Each row is a point. To make a cloud, some directions were put in groups of two or more. Within a group, all points are equally far from the middle, so they leave a hole (a ring in 2 directions, a hollow ball in 3). The other directions are filled evenly. Then the cloud was stretched, turned, moved and blurred a little. How many holes are there, and how many directions does each take, smallest first?
In the rows, zero is written as 100.

Cloud:
62 62 126
121 71 113
46 130 119
106 116 75
92 119 119
96 107 103
58 89 106
70 51 80
149 45 95
69 105 112
63 107 121
131 101 68
95 76 83
86 136 100
106 98 80
107 142 120
71 59 74
52 95 117
127 130 91
114 119 141
137 97 59
114 151 114
Holes: 0

Cloud, 26 rows:
110 67 75 77
87 111 128 71
116 134 78 96
90 124 32 55
79 91 56 113
91 108 114 110
120 61 99 110
150 119 102 117
100 116 60 49
108 152 115 147
101 115 121 139
150 136 91 123
126 145 109 117
105 108 68 58
84 144 56 76
117 131 103 51
78 96 106 64
91 94 95 77
146 109 110 99
69 128 77 82
99 98 52 94
122 69 80 96
116 117 35 84
139 114 112 86
122 107 59 81
85 81 64 118
Holes: 0

Cloud, 53 rows:
126 101 115 52 142 128
76 103 120 98 122 133
124 138 105 109 117 93
116 135 93 95 54 93
148 75 117 108 96 116
115 99 104 77 154 98
132 100 129 47 133 142
102 75 126 47 129 110
88 115 41 93 72 89
136 92 61 60 88 111
95 108 107 154 94 84
93 94 151 99 82 78
79 111 72 97 91 46
104 64 131 97 127 138
170 126 125 56 108 106
95 83 58 113 71 82
114 83 83 112 89 32
87 109 81 95 115 41
62 90 89 105 78 83
108 118 116 81 112 154
95 104 85 98 126 143
85 78 100 69 136 78
138 94 101 133 95 79
89 114 103 153 97 96
107 136 67 59 109 59
125 135 64 118 67 103
93 89 56 121 67 63
154 63 103 86 81 74
78 113 99 125 135 130
74 109 100 89 155 103
81 111 49 109 75 98
102 151 88 90 111 73
90 127 116 98 106 80
72 136 64 101 123 138
137 107 40 82 91 69
96 85 116 41 116 119
130 128 105 56 139 97
92 71 70 139 108 109
113 149 83 113 108 70
127 96 58 130 86 58
118 156 104 93 92 112
100 82 98 42 97 89
109 94 74 50 100 69
155 110 51 79 95 82
154 102 89 77 43 83
135 94 134 84 132 130
117 121 87 79 64 58
101 59 76 96 81 60
122 129 88 70 56 67
133 124 95 95 144 104
112 124 85 106 150 127
91 109 146 86 106 107
92 126 78 74 122 150
Holes: 1 (4)

Cloud, 87 rows:
139 110 65 119 91 131 122 117
100 103 60 95 82 124 112 142
122 127 117 76 111 101 124 75
100 103 111 99 140 86 86 93
101 71 132 62 112 104 103 58
91 103 88 100 119 148 67 128
91 154 122 52 105 116 121 91
124 128 143 84 64 93 137 115
84 128 136 64 142 87 116 95
108 85 96 120 87 137 61 143
100 52 106 59 96 104 101 131
121 94 116 74 92 57 122 93
113 107 110 89 80 111 51 83
102 149 103 102 130 162 153 143
94 153 92 55 132 127 88 122
112 125 124 105 88 135 94 65
86 148 107 74 80 82 110 138
95 158 106 98 122 81 119 108
119 115 129 119 124 102 120 90
108 134 108 100 89 125 58 92
109 125 110 88 139 155 93 122
121 107 75 83 92 73 104 124
128 134 130 43 112 85 124 108
97 125 99 44 139 87 107 64
122 115 104 65 106 137 85 100
101 73 74 123 103 54 126 121
105 106 125 104 87 59 90 111
106 159 97 118 88 137 108 105
118 159 116 96 93 126 152 105
106 128 125 77 159 99 150 86
64 166 127 66 131 109 115 88
77 104 111 67 142 119 120 89
97 155 121 109 103 132 76 81
103 96 134 35 160 69 127 80
74 155 97 70 91 134 84 118
111 129 136 78 71 82 160 114
99 134 103 107 138 165 89 126
108 65 110 61 115 52 126 84
76 126 117 97 86 61 119 128
133 137 120 129 94 176 119 134
86 151 63 109 86 162 114 123
94 131 63 98 90 130 96 129
84 131 82 48 114 105 66 119
98 105 123 71 145 109 142 111
63 124 110 84 93 90 121 103
136 67 106 145 115 73 93 132
113 85 128 59 131 58 107 79
103 139 120 87 74 132 112 95
109 99 72 65 122 85 64 142
160 85 114 106 120 119 120 132
84 118 97 81 127 90 73 74
73 183 118 96 112 110 112 109
63 139 126 96 126 145 128 107
83 106 120 53 130 146 82 116
99 183 125 122 92 152 80 106
151 55 88 81 122 96 124 126
85 123 77 96 101 78 113 100
133 65 119 81 126 137 103 98
101 146 109 85 154 129 110 146
129 80 99 140 105 115 79 147
146 79 119 123 116 166 114 99
140 105 86 104 95 130 78 80
123 141 123 82 130 82 150 88
130 155 117 114 87 140 126 110
92 128 122 102 87 92 107 101
125 73 104 130 106 76 146 131
86 88 117 74 138 123 73 99
111 112 131 103 128 133 143 121
92 118 115 96 129 126 153 130
101 99 140 99 84 81 112 101
46 149 127 82 117 132 128 100
121 71 121 109 124 142 100 67
126 89 86 90 107 106 46 132
96 166 93 65 124 140 117 114
121 117 99 75 87 105 114 121
98 143 128 81 127 149 102 143
107 125 95 75 94 88 103 107
96 121 159 99 112 105 77 92
92 112 133 74 130 117 103 138
118 82 69 126 128 139 105 118
132 129 87 112 111 154 80 110
164 56 89 107 129 129 109 104
101 170 113 141 57 134 114 140
100 156 116 67 116 101 93 161
106 68 115 88 126 109 69 110
66 140 112 98 141 130 119 121
144 93 82 128 138 147 112 115
Holes: 1 (2)

Cloud, 108 rows:
144 95 134 121 121 88 123 62 99
144 102 82 92 75 53 104 81 105
109 136 94 81 78 63 95 130 95
84 116 50 96 79 103 132 101 113
67 164 86 101 102 54 137 88 97
162 80 120 150 73 91 80 86 81
111 133 81 134 109 35 123 81 113
138 85 110 138 79 98 89 105 52
133 86 47 144 84 90 93 102 58
125 82 120 66 98 94 68 120 142
86 95 177 117 77 67 129 95 126
116 130 65 142 77 92 93 65 144
119 134 60 114 114 86 106 55 94
90 127 71 122 128 129 96 104 86
112 75 104 96 122 101 108 131 58
147 97 79 99 126 124 110 127 65
99 101 123 110 63 124 76 120 96
76 110 113 81 84 91 130 90 107
108 156 84 104 127 60 96 81 101
169 132 104 106 76 74 102 68 155
92 119 140 49 107 82 67 95 124
117 100 122 92 103 45 57 65 93
54 122 57 84 76 126 84 98 84
95 135 61 127 86 90 143 102 129
117 85 26 120 92 76 100 80 60
136 128 130 75 91 64 131 68 83
159 103 68 132 115 122 94 105 96
95 107 124 61 91 78 79 92 75
120 131 129 101 78 91 125 108 168
147 113 90 80 71 89 89 100 125
71 117 81 128 57 60 111 83 85
115 109 39 95 72 113 80 83 132
152 83 117 100 80 109 108 70 102
134 90 28 152 106 90 126 77 90
127 79 139 89 125 52 117 117 88
87 95 85 121 90 68 103 82 42
72 123 67 116 69 64 110 98 100
109 86 98 88 93 97 37 101 82
118 97 130 92 69 89 104 65 103
141 131 68 68 118 85 101 59 129
105 102 89 130 68 57 114 56 57
171 111 137 101 112 91 107 85 138
79 147 73 50 83 40 80 108 104
89 90 57 126 93 116 148 83 134
89 96 63 154 110 108 101 109 101
171 102 82 106 121 104 108 91 130
142 81 134 104 82 107 92 76 89
142 106 117 112 110 117 101 87 62
162 117 86 79 94 95 90 87 140
134 106 109 142 97 94 74 88 131
159 103 103 131 110 130 123 106 70
103 85 98 119 123 106 113 130 132
91 126 129 52 96 65 137 100 120
129 104 106 117 112 75 67 96 144
132 130 56 58 109 99 91 67 114
127 127 87 72 84 98 90 107 156
136 141 111 98 106 68 68 92 83
114 127 53 76 107 44 111 88 81
117 109 97 106 66 80 118 85 164
111 141 72 69 81 93 93 102 155
123 102 87 106 95 114 87 65 58
110 128 133 126 82 67 73 68 134
122 117 111 106 65 119 59 112 94
104 91 121 78 115 71 136 126 122
80 84 120 89 116 84 101 140 80
123 97 86 91 142 133 98 126 136
123 124 94 39 104 54 103 125 110
98 130 76 72 96 50 73 125 72
122 135 82 90 133 104 155 87 147
134 98 87 156 75 62 89 79 61
106 133 136 56 133 84 76 91 131
158 97 70 76 145 120 108 115 92
94 111 100 94 113 53 155 82 156
157 149 59 114 68 92 103 62 99
110 116 65 108 75 110 73 71 52
79 116 106 112 79 37 93 102 70
112 89 61 119 74 84 127 106 97
56 141 123 95 72 83 104 94 101
139 103 137 91 71 111 94 108 93
110 127 50 143 96 106 142 62 139
147 104 140 93 136 63 133 64 156
164 109 89 102 113 91 109 76 158
94 69 126 122 77 113 140 99 103
152 122 36 105 81 115 93 67 108
81 103 101 85 114 120 93 148 124
132 104 45 114 132 116 78 114 112
128 144 88 131 89 104 78 71 89
103 137 74 91 107 105 72 69 103
135 110 63 125 55 109 73 103 74
126 136 45 112 105 109 111 54 125
143 96 103 132 93 75 83 99 66
96 92 143 80 149 47 119 114 93
77 134 46 154 66 108 133 97 69
146 85 114 91 120 78 61 106 86
125 148 80 116 60 85 96 70 155
115 125 132 86 141 107 128 113 141
104 119 107 65 114 84 100 66 150
129 129 89 103 129 107 163 95 138
167 100 111 103 82 135 103 91 96
148 148 63 74 109 53 101 92 97
115 95 115 106 115 79 124 52 157
85 114 100 63 96 88 65 149 76
67 123 69 72 79 54 87 94 105
124 104 141 91 92 71 116 55 164
98 109 117 107 110 99 129 63 145
78 98 82 107 95 74 141 76 140
76 84 122 111 77 128 97 117 90
137 105 53 104 140 125 133 113 124
Holes: 2 (3, 3)

Cloud (99 x 9):
145 59 88 56 139 81 78 113 126
121 66 73 104 58 108 74 80 98
104 81 61 113 81 112 88 105 98
96 109 130 60 158 119 117 110 137
87 57 111 126 142 128 74 111 121
114 66 107 65 97 59 113 48 140
82 102 99 126 45 92 123 80 124
91 94 123 99 114 102 128 34 84
64 118 92 66 137 116 128 79 96
103 108 99 67 95 36 98 74 120
100 125 154 109 62 120 150 93 100
65 124 108 79 116 126 109 88 75
66 107 97 83 126 136 110 103 64
102 81 92 79 67 130 127 116 65
146 112 120 77 102 84 71 136 127
93 88 119 133 116 81 128 91 98
116 75 126 96 78 106 100 59 85
91 114 117 88 127 98 74 76 142
102 57 90 99 108 46 67 50 110
102 58 89 76 78 89 80 148 106
85 79 129 98 66 113 76 120 113
69 103 136 39 75 108 147 81 108
53 96 123 130 55 132 128 82 87
113 74 106 60 145 66 109 128 81
106 82 132 65 104 132 136 44 115
144 132 116 75 96 111 122 110 96
123 55 78 102 130 98 107 97 103
114 92 80 78 147 60 82 124 122
88 116 117 79 163 123 87 114 113
101 95 81 118 118 148 86 112 93
89 108 152 54 126 121 144 118 118
76 104 107 90 115 83 94 95 54
99 81 108 85 74 99 90 159 84
112 90 122 48 89 80 112 31 132
90 73 101 74 134 130 84 153 90
67 91 97 62 71 107 96 69 136
126 117 121 87 102 47 105 128 124
124 128 102 120 98 101 105 129 125
70 77 94 86 91 133 63 48 108
43 66 117 124 104 144 124 71 115
94 107 127 121 61 132 125 158 96
158 110 119 90 72 119 136 152 121
99 92 93 109 104 99 48 111 152
121 68 97 43 121 50 92 52 102
53 58 115 66 80 102 114 71 107
101 121 152 81 70 100 126 135 100
48 108 125 98 109 129 112 129 100
96 88 128 122 101 114 59 81 117
55 97 129 89 83 123 103 119 112
108 138 156 81 87 113 147 106 84
120 103 104 51 140 139 141 139 92
80 40 78 137 90 114 50 108 108
77 94 131 96 112 150 161 73 130
122 95 114 62 94 75 148 150 119
105 80 131 107 82 138 147 143 87
74 73 134 98 141 123 104 85 130
102 52 88 83 44 71 78 52 106
87 75 92 102 101 99 145 134 101
53 70 126 83 123 111 113 93 121
94 124 142 100 45 99 162 105 113
81 101 117 152 119 145 95 106 115
78 86 130 97 78 68 86 44 115
127 72 79 134 129 104 67 110 137
105 57 107 78 154 107 75 79 93
93 63 76 147 86 116 75 124 94
69 66 90 97 84 122 136 104 67
90 96 107 151 127 143 98 128 126
74 46 73 124 71 98 62 64 91
60 123 120 96 99 134 124 132 118
53 107 111 124 79 152 133 83 124
114 97 96 109 80 59 103 114 73
115 118 131 110 68 71 121 141 99
128 101 107 96 107 79 54 144 109
110 125 108 125 136 126 109 132 120
110 94 85 111 65 81 96 145 88
110 66 99 113 70 160 75 117 109
134 51 79 93 44 96 82 100 130
79 144 130 102 90 112 134 82 105
74 95 83 75 134 55 113 83 92
52 97 119 93 137 112 82 58 121
113 102 106 54 86 132 169 91 112
115 71 113 69 87 57 114 52 143
55 96 124 128 88 145 146 128 103
119 93 86 94 153 90 101 148 84
91 87 110 104 60 140 84 85 154
83 69 107 144 64 141 106 138 110
96 92 138 115 109 98 125 57 139
93 123 145 75 141 146 166 125 98
96 73 83 76 92 92 92 150 128
62 78 99 82 115 82 128 125 96
60 55 97 135 112 105 99 79 130
87 73 136 79 109 152 108 105 129
55 92 90 91 106 89 141 109 102
89 119 112 63 90 155 148 122 106
114 127 148 100 100 114 161 84 127
130 121 143 55 147 117 135 136 89
69 121 126 140 107 131 120 85 112
63 86 122 114 125 169 135 96 91
129 122 108 101 75 129 105 148 103
Holes: 3 (2, 3, 4)
